Each row of a before or after table is a point. The points were changed in one or more steps. Then noise was added and the rows were shuffled. The steps act on columns, c1 being the first. What was done? A step turns or swaps two columns, mirrors them in a line or flattens them onto one, adds a multiple of one to another, or multiplies or shifts one. Angles are multiples of 10 degrees, from the lower column toward the higher: turns from -170 to 170, lines from 10 to 170 but not 90. Use the fewest steps. Two steps may share a column if one is a turn and the other turns, adds or multiplies; they go together, in the order done. Otherwise the lowest column goes first.
(in the rows, 128 means zero)

Before:
[[ 98  90]
 [ 86 104]
 [113 103]
 [145  91]
 [102 116]
 [148 149]
 [135 133]
 [ 92  87]
 [ 88 147]
 [133 118]
 [ 87 129]
 [109  97]
 [ 93  91]
 [104 148]]
After, 14 rows:
[[136 135]
 [ 91  63]
 [ 86 129]
 [ 92  67]
 [110  79]
 [ 99 109]
 [134 111]
 [113  90]
 [ 86  90]
 [ 87 159]
 [148 161]
 [145  70]
 [104 160]
 [ 98  67]]
Steps: multiply c2 by 1.6

Before:
[[125 147 123 108 130 162]
 [131 142 137 139 135 127]
 [127 110 123 125 150 119]
 [120 138 126 129 124 122]
 [116 129 122 127 121 130]
 [135 137 136 134 113 124]
 [116 112 124 126 151 145]
 [168 146 137 124 110 145]
 [121 128 132 133 108 124]
 [122 141 120 139 124 123]
 [144 142 121 120 139 124]
 [116 142 138 131 129 121]
 [126 141 138 127 105 125]]
After, 13 rows:
[[248 130 137 133 109 127]
 [123 137 138 138 105 120]
 [137 137 137 148 135 121]
 [106 130 132 137 108 127]
 [119 123 123 103 130 133]
 [110 137 120 131 124 120]
 [149 135 137 142 113 122]
 [ 92 128 122 121 121 129]
 [176 138 122 113 138 120]
 [ 92 110 124 122 150 143]
 [104 137 126 126 124 121]
 [ 92 140 138 141 130 118]
 [125 122 123 119 150 133]]
Steps: multiply c1 by 3; flatten c2 and c6 onto the line at 140 degrees; add 1 times c3 to c4

Before:
[[113 147 123 128 131 141  88 144 102 163  87  74]
 [112 104 124 138 107 130 116 123 148 132 141 112]
 [159 166 163  82 157 115 148 104 120  79  91 152]
 [137 118 134 132 114  58 101 166 111 149 102 118]
 [121  76 106 109 192 104  93 171 111 186 113 136]
 [171  72 141 103 146 121  66 137 145  71 110  96]
 [151 120 173 129 105 124 150 131  93 160 133 153]
 [113 153 173 149 145 146 128 171 103 120 181 128]
 [148 146 142 139 202  94 104  89 126 167 157  43]
 [178 147  68 121 107 140 157 180  98 124 178 135]
 [195 134  94 195 139 169 171 138 162 129  92 104]
 [170 151  90  60 159  84 131 177 147 150 120  70]
 [165 111 128 114 134 137  75 147 131 142 176 165]]
After (13 x 12):
[[203 150  91 104 164  86 139 176 127 132 120  71]
 [145 119 173 141  91 128 152 131 110 182 131 152]
 [165 110 127 139 133 127  73 146 129 141 175 165]
 [133 119 134 137 107  55 113 164 119 151 103 117]
 [181 166 162 112 150 118 149 104 105  97  91 155]
 [176  72 141 136 150 109  68 136 133  76 111  95]
 [115 147 122 117 117 133  85 145 104 161  88  73]
 [137 135  93 222 155 176 163 139 152 115  92 103]
 [136 147 143 147 192  89 112  88  88 175 156  42]
 [137  77 106 110 174  98 101 171  80 175 112 135]
 [170 147  69 155  96 144 156 180 115  93 180 137]
 [110 103 124 127 118 128 116 123 157 132 139 111]
 [106 156 172 135 130 146 126 171  99 143 180 128]]
Steps: turn c1 and c4 by 40 degrees; add 0.5 times c3 to c10; turn c5 and c9 by -30 degrees; turn c6 and c7 by -10 degrees

Before:
[[134 144 136 184 117 122 136 117 102 138 150 151  80 115 123 135 117 148
  118 153]
 [137 160 145 118 120 249 102 144 145 140 124 198 116 117 139 119 131 138
  135 114]
 [113 132 149 137 100 100 135  84 122 121 110 135 108 168 143 159 141 126
  103 134]
 [130 156 150 111 100 131  74 122 142 122 156 122  82 118 146 158 126 157
  138 132]
 [137 138 149 138 104 101  40 126 139 106 100 125  95 119 108 120 121 146
  111 132]
 [138 124 129 176 123 114  94 104 146 118 112 112 110 121 139 138 121 144
  144 117]
 [105 155 121 114 106 135 142 106 149 208 159 139  98 133 125 140 139 156
  102 136]
 [116 164 113 149 103 116  98 146 138 118 121 122 127 123 124 128 137  90
  111 132]
 [107 144  28 130 109 100 142 113 134 145 136 115  88 136 142 105 147 151
  104 136]
 [137 140 116 132 176 115 108 143 124 153 152 110 110 115 140 118 147 145
   98 188]
 [124 134 145 123 134 140  99 147 106  97 158 197 117 117  88 116 129 113
  161 132]
 [137 142 135 113 116 140 140 142 150 122 142 117  94 124 116 151 148 141
  110 132]]
After:
[[137 170 116 132 175 115 108 152 124 152 153 109 110 114 140 117  97 145
  145 189]
 [136 191 144 117 119 249 101 145 146 139 123 195 115 117 140 118 129 138
  120 114]
 [124 163 146 122 136 140  99 142 104  97 157 196 117 118  88 115 143 113
   98 132]
 [137 154 130 177 124 113  93 101 147 118 111 112 111 121 138 139 142 144
  118 116]
 [107 175  28 131 110  98 140 121 136 146 136 115  88 136 142 105 100 150
  139 136]
 [131 186 151 112 100 132  75 119 141 123 155 122  82 117 146 158 133 156
  121 131]
 [138 172 135 112 116 139 141 149 150 123 141 117  95 124 116 151 102 141
  133 131]
 [137 168 147 137 103 100  40 127 139 107 101 124  95 120 108 120 126 145
  146 133]
 [116 194 114 149 103 114  99 152 139 118 121 121 128 122 123 128 111  89
  139 133]
 [105 186 120 114 106 134 142 113 149 209 160 140  99 132 124 140 107 157
  145 137]
 [134 174 135 183 118 122 135 117 102 137 150 150  80 115 122 134 132 146
  143 154]
 [113 161 149 137 100 100 136  90 123 121 109 134 107 167 143 159 103 125
  143 134]]
Steps: shift c2 by 30; turn c17 and c19 by -150 degrees; add -0.3 times c17 to c8

Before:
[[124 133 129 169 131 102 159 139 107 132 114 117 118  98 133 158 159  86
  135 113 112 122 171 137  98 110  72 131 174 159 171  97 158 196  88  86
  148 148 146 190 192 157  90 162 136 116  88 181]
 [188 147 149 124  83 160 176 126  72 173  98 130  93 178  86  96  98 123
  126 161  63 104 203 139 184 170 117 125 174 160 116 144 110 112 140 177
  152 156 144 168 101  86 103 144 150 142 149 162]
 [110 139 101 133 157 152  91 107  95 111 165 105 102 133 167 132 143 144
  109 137 110 158 101 145 101 153 122 135 131 109 129  84 107 145 177 120
  103 112 185 172 139 128  75 137 136 124 143 102]
 [116 141 115 120  72 102 113 172  59 188 161 163 175 190 170 110  89 142
   68  86 153 118 193  97 140 134 122 132 144 121  92  93 131 132 100 187
   83 155 162 156 173 124 145  94  87 155 109 190]
 [115  79 123 149 117 112 131  90  98 134 175 136 158 137 112 119  97 132
  104  97  81 105 202 149 150  81 139 108 122 110 135 121 161 129 166  85
   77 114 132 180 166 168 152 169  91  91 101 122]
 [102 134 175 120 142  91 134 184  87 123 120 135 117 189 144 110 144 122
   88  70  94 170 141 143 124 179 108  45  87  93 176  92 171 126  85 140
   86 167 106 172 100  74 105 161 134 140  80 198]
 [180 133 106 121 102 132  87 173 113 164 131  83 148 122 161 159 116 123
  155  79 146 129 100 123  96 118  95 102 160  74  86  72 144 179 119 187
  150 146  98 102 134 142  78  78 113 105 117 140]
 [138 135 167  89 102 115 181 109 130 175 138 111  91 128 135 153 103 142
  139 156 155 142 181  97 113 173 154  42 134 105 172 100 182 158 106  86
  149 131 112 152  97 161 103  88 126 123  87 170]
 [118 151 184 112 119  99 123 144 114 185  93 167 175 197 165  95 120 143
  104 156  80 104 113  82 130 151 125  80 172 119 104 111  92 113 169 159
   67 126 145 101 184 130 138 139 145 159  81 180]
 [106  58 192 134 156  69 188 119 133 139 118 124 141  99 123  96 147 123
   80  78 159 141 101  52 177  90 121  77 162  97 130 115 128 100 131 154
  121  88 115 148 138 119 115 143 102 129 156  99]
 [133 132 102 109 129 159 129  92  91 104 167 154 104 109  86 125 119 144
   65 110 150 123 131  60 117  98  91 142  92 141 118  75 111 101 109 128
  134 170 133 152 126 133 131 151 102  85 153 109]
 [101  99 121 143 143 116 183 187 116 107 118  96 133 103 167 126 190 123
  160 150 162 162 179  80 125 161 107  99 135 134 172 150 103 121  85 148
  123 139 177 127 179 144 137 117  88 153 111 185]
 [190  82 172 176 156 107 130 154 138 106 141  92 162 194 155 122 155 113
  137  71  78 155 169  83 133 125 112 143  96 135 131 127 177 138 101  87
  110 144  98 126 123 136  98 108  79  91 161 192]
 [160  83 134 176  84 129 171 122 137 162 165 154 116 105 144  98  99 167
  164 158 147  87 157 141 120  80  91  65 145 149  93 102 100 119 163  89
  113 162 185 109 148 133 156 145 115 142 129  96]]
After:
[[186 146 149 124  81 160 113 110  73 175  98 131  93 179  86  95  97 124
  118 170  63  78 203 138 184 168 116 124 175 160 115 141 110 112 138 178
  152  97 144 168 101  85 102 145 150 142 149 161]
 [123 134 130 166 131 102 127 105 108 133 114 118 119  97 132 159 159  88
  164 108 112  99 170 136  98 109  73 129 175 160 172  96 156 196  88  86
  148 113 145 190 192 155  91 161 136 115  89 182]
 [161  83 133 178  85 129  93 113 136 162 167 154 116 105 144  99  99 169
  138 166 147  79 156 141 120  79  91  65 144 148  93 101 101 118 164  89
  113 103 184 109 148 134 158 145 115 141 130  99]
 [ 99  99 122 142 143 115 171  75 115 106 118  97 132 103 168 126 190 123
  192 157 162  80 180  82 125 161 108  99 134 133 173 147 104 120  85 146
  122 158 178 126 179 144 138 116  88 154 111 186]
 [115  80 124 147 117 111 105 165  97 134 176 136 156 135 113 119  98 130
  108  88  82 123 200 147 152  81 138 108 123 111 134 119 160 128 168  83
   78 130 131 180 167 168 153 170  90  92 101 123]
 [182 134 103 121 102 133 122  82 114 164 134  83 148 124 160 159 115 123
  123  65 145 167 101 123  95 118  95 102 161  75  85  72 146 177 120 186
  151 135  99 102 133 142  78  76 115 107 116 139]
 [131 132 102 108 127 160 122 128  90 106 165 155 104 110  86 124 120 144
   58 106 149 127 129  60 118  98  90 142  94 142 121  74 109 101 108 128
  134  72 133 152 125 133 131 151 101  85 153 111]
 [190  83 171 173 156 107 155  97 138 107 139  93 163 193 154 123 153 113
  138  53  76 132 170  82 132 125 112 142  97 136 131 127 177 136  99  85
  111 138  99 124 124 139  97 107  80  91 160 193]
 [102 133 176 119 141  90 171  60  84 126 121 134 115 189 144 110 143 123
  122  53  94 130 140 143 123 179 108  45  86  95 176  91 169 128  84 141
   84 145 106 171 102  74 105 159 135 140  80 196]
 [119 152 182 112 120  99 101 118 114 183  95 166 176 197 165  94 117 142
   87 162  79 128 113  82 130 151 126  80 172 118 103 110  92 113 170 159
   66 155 146 101 184 131 139 138 145 158  81 180]
 [117 140 116 120  72 101 112  77  58 188 161 162 173 190 170 110  88 143
   42  75 153 140 194  98 140 136 121 133 144 120  93  92 130 132  99 186
   82 149 160 157 171 124 146  95  86 153 109 192]
 [107  59 191 135 155  70 154 160 132 139 119 123 141 100 124  96 146 124
   80  61 159  70  99  53 176  90 121  79 164  99 131 115 128 101 132 153
  120 156 115 147 139 118 113 142  99 127 156  99]
 [108 138 100 133 156 151 152 155  93 110 165 105 103 135 169 132 143 143
  110 139 111 169  99 147  99 153 121 135 131 109 129  83 107 145 179 122
  102 135 184 172 139 128  75 137 137 123 143 101]
 [135 136 167  89 103 114 151 141 130 174 137 110  93 128 134 152 102 145
  169 165 154  77 180  96 112 174 154  41 134 104 171 100 184 156 105  85
  148 106 112 152  98 162 102  88 124 123  88 171]]
Steps: turn c7 and c22 by -80 degrees; turn c8 and c38 by 140 degrees; add -0.3 times c37 to c38; add 0.7 times c31 to c19; multiply c20 by 1.3

Before (10 x 64):
[[137 110 129 115  94 144 121 142 172 134 106  83 114 147  81 134 152 114
  158  84 161 144 110 135 157 173  95  79 141 119 143 134 132 153 107 104
  134  90  83 126 174 181 150 142 127  93 112  95  78 155 134 121  96 125
  161 165  93  89 176 163 138  72 112  95]
 [ 98 149 147 149  89  77 110  88 111 137 100  69 116 137 113  96 173 125
   85 170 164 143 102 124 133 105  97 100 138 161  99 118 114 119 163 116
  129 121 166 137 105 140 124 105 135 119 112  92 101 101 141  91 160 185
  194 140 100 122 151 156 116 136 179 113]
 [135 165 157 100 102 108  66  92 118 202 163  96 159 163 165 180 110 146
  158 139  95  77  94  62  78  99  87 169 161 126  77 155 120 117 113 179
  112 154  72 149 173 129  93 125 160  75 139 114 110 183  97 155  88 177
  114 116 186 187 133 100 121 140 127 162]
 [112 187 131 135 171  76 123  92 131 150 142  97 117 154 120 135 104 168
  179 109  98 127  69 153  80 173 140 180 155 139 169 177 139  91 161 141
  119 168 143 104 159 178 146 143 112 168 103 127  59 124 105 107  90 176
   95 145 100 129 172 105 137 132 148  81]
 [ 75 105  57 118 129 135  75 150 179 103 124 138  98 168 133 180 184 134
  150  88  82 149 137 131  93 143 146 127  88 103  87 140 117 163 134  84
   93  98  98 114 120 155 149 114 171 106 126 148  90 124  93 161 170 168
   99 183 145 171  92 131  96 133 146 101]
 [140 177  66 143 179 156  31 140 148 129 159 134 158 159  94 109 108  92
  158  94  76 151 140 127 157 126 130 135 138  86 139 155  95  67 193  83
  135 147 137 138  94 103  74  89  80 128 136 114 128 190 130  99 154 179
  105 184  86 166 109 185  80 158 123 140]
 [140  85 129 120 164 116 102 120 140 108 121 153  95 136 103 104 115 186
   78 156 170  66 110 131 103  94  96  92 147  84 164 188 157 158 101 166
   84 171 138 156 124 119  95  97 118  75 167  93  90 183 106 139 111 114
   92 177 103 103  88  93  51  93  83  64]
 [145 153 127 151 106 159  95 108 181 190  95 121 155 108 101  95 145  95
  177  83  95  99 161 132 108 152 128  92 136  68 166  84 114 148 172 129
   81 118  92 140 143 122  73 106 126 152 141 184 121 144 174 174 138 180
  167  89 154 136 100 182 132  67 127  66]
 [ 83 103 156 172 122 143 124 170 106 156 144  72 185 112 113 178 122 151
  117 163 155 141  87  56 119 167  72 113 108  72 121 147 184 159 116 122
  110 154 131 134 125 124 144 133 165 172  98 120 114 105 177 107 113 149
  190 156 158 150 134 114 120 155 146 135]
 [148  96 117 129 163 152 111  93 121 205 155 158  95 116  93 104 154 133
  127 117 159  88  89 145 156 128 109 160 121  83  79 179 122 128 128 139
  156 100 117 138 159 154  95 133 138  81  84 176 135  91 119 134 101 133
  102 106 109  86 111  97  45 152  89  65]]
After, 10 rows:
[[142 177  65 144 180 154  31 139 147 128 159 135 157 158  94 158 108  94
  160  94  75 152 133 126  90 128 131 134 139  88 138 155  95  68 190  84
  136 147 136 138  94 102  75  90  80 128 134 115 128 188  78 100 133 180
  105 185  87 168 107 185  82 141 124 140]
 [ 85 102 155 173 122 145 124 171 105 155 142  72 187 114 113 147 122 150
  116 164 153 139 113  55 146 167  71 114 108  73 121 148 183 158 116 121
  109 153 132 134 125 126 145 132 164 171  98 119 114 105 128 108 129 147
  189 155 157 149 136 115 120  75 145 137]
 [ 74 105  56 119 128 137  76 150 179 101 124 138 101 166 133 125 185 135
  151  87  82 148 133 132 117 142 145 127  87 103  86 140 116 161 135  83
   92  99  97 116 118 154 149 115 173 107 125 147  91 122  43 159  74 168
   98 184 144 171  93 131  99  76 147 101]
 [136 110 128 116  93 145 123 141 172 135 106  84 115 148  81  71 153 113
  157  83 160 145 120 137 133 173  96  79 141 120 142 134 131 155 107 105
  133  89  83 125 175 180 150 142 127  95 111  96  76 157  84 122 173 124
  159 165  94  88 174 163 138 133 112  95]
 [ 98 151 147 151  90  80 110  88 110 138 101  70 116 136 113 140 173 125
   85 170 164 141 117 124 100 105  99 100 137 159 101 119 114 120 162 116
  127 124 167 138 105 142 125 106 135 118 111  93 100 101  93  93 111 184
  193 139  99 124 153 156 114 158 177 114]
 [136 164 158 101 101 108  68  93 118 202 163  96 156 162 162 131 111 147
  157 141  96  77 112  63 191  98  87 170 161 127  80 154 118 115 112 180
  112 153  73 150 172 130  93 126 160  75 140 116 109 183  47 156 117 178
  115 115 187 186 133  99 119  76 128 161]
 [140  86 128 117 164 114 102 120 140 110 121 154  93 132 101  98 115 186
   78 157 169  67 122 131 156  92  97  93 148  84 163 189 156 158 102 166
   85 173 139 155 123 119  95  95 116  74 166  92  89 183  55 140 118 115
   91 176 102 105  86  93  52 158  83  65]
 [149  95 115 127 162 152 111  92 118 204 152 158  96 115  93 155 154 134
  128 116 163  88 112 146 129 127 108 161 120  83  78 179 121 128 127 139
  156  98 117 138 160 155  95 133 137  82  83 175 134  92  70 133 168 134
  103 106 111  85 112  96  44 147  88  65]
 [143 153 127 150 106 159  94 108 181 191  94 121 156 108 101  74 145  95
  179  84  94  98 141 130 133 151 127  90 136  69 165  82 114 147 170 128
   82 117  93 139 143 122  74 105 127 150 142 185 121 146 124 174 106 181
  166  89 155 137  97 183 133 169 125  67]
 [111 186 132 135 171  76 122  92 131 152 143  96 116 155 120 131 105 168
  180 110  98 127 105 151 187 173 140 181 153 137 168 177 139  91 161 140
  119 166 142 104 160 177 147 143 111 168 102 127  59 122  56 105 115 175
   99 147  98 129 173 105 138 121 148  80]]
Steps: turn c16 and c62 by -100 degrees; multiply c23 by 0.4; turn c25 and c53 by 130 degrees; shift c51 by -50
